Each row is a point. Any point is a mix of the corners, with weights that add up to 1. It lies inside the corners' shape when no weight is negative. Is each point inside? If not, which corners have a negative weight?
In the rows, zero is written as 128.

Corners:
(1): [173 127]
(2): [ 66 133]
(3): [147  87]
Points:
[105 113] => inside
[ 66 105] => outside (1)
[140 136] => outside (3)
[ 92 113] => outside (1)
[145  90] => inside
[175 103] => outside (2)

Corners:
(1): [103 180 124 148  67 148  96  95]
(2): [138 135 158 106 176  86 164 151]
(3): [107 167  88 141 133 118 107 190]
(4): [119  96 119  87  86  63  98 105]
(5): [110 109 152  82 153 130 122 160]
(6): [125  79 132 139 121  91 143 183]
(7): [163 195  57 158  57 172  89 135]
(8): [163 167 130 125 101 106  65 137]
(9): [145 115 160 106 186 103  80  52]
Points:
[132 161 142 143  97 141 139 176] => outside (3, 4, 9)
[140 141 112 132 105 121  96 138] => outside (2)
[137 173 102 102  71 131  94 109] => outside (3, 6, 9)
[144  90 169  85 181  71 131 130] => outside (1, 3, 7)
[127 136 105 129 127 125 133 221] => outside (1, 4, 9)
[132 116  92 123 130 104 169 209] => outside (1, 8, 9)
[162 149 134 117 128 106  74  53] => outside (3, 5, 6)
[119 147 113 130 125 115 110 162] => inside
[114 147 115 128  93 126 121 176] => outside (9)

Corners:
(1): [135 152  93 114 173 118 118  96 128  64 130 119 108 177]
(2): [ 59 152 157 200 154 150 163 116 121 168 209 145 166 118]
(3): [ 56 174 214 175 134 154 146  86 100 210 145 179 161 147]
(4): [222  94 110 114 149 148 140 105 171 134  90 133 188 105]
(5): [115 160  96 157  90 100 100 127 152 127 164 140  91 177]
(6): [116  87  93 161 122 125 134  89 122  74  91 131  56 158]
(7): [128 136 109 128 191 115 113 144 202  89  76 103  69 175]
(8): [ 94 136  21 142 158 121 161 108 168 127  94 152  86 177]
(9): [106  73  85  98 149 126  84 136 159 114 110 121 133 188]
(10): [ 87 152 164 177 129 152 166 164  95 169 153 195 135 127]
(11): [151 131 117  62 148 129 148  79 135 135 121 118 135  79]
(12): [ 40 194 153 194 100 166 146 134  74 192 142 148 159 140]
(13): [132 117 112 149 161  60 130 137 133 133 105 128 115 171]
(14): [202 113  64  99 196 106  72 108 132 156  85 152 134  88]
(15): [198  85 121 115 180 146 138 109 139 155 116 101 121 153]
Points:
[103 138 121 147 143 131 142 119 130 136 129 141 122 150] => outside (14)
[116 139 115 147 137 125 125 123 133 144 132 150 121 147] => inside
[129 127 108 129 161 139 131 105 132 137 117 138 131 134] => outside (5, 13)
[106 140 114 143 143 124 131 117 135 131 124 143 126 140] => outside (15)
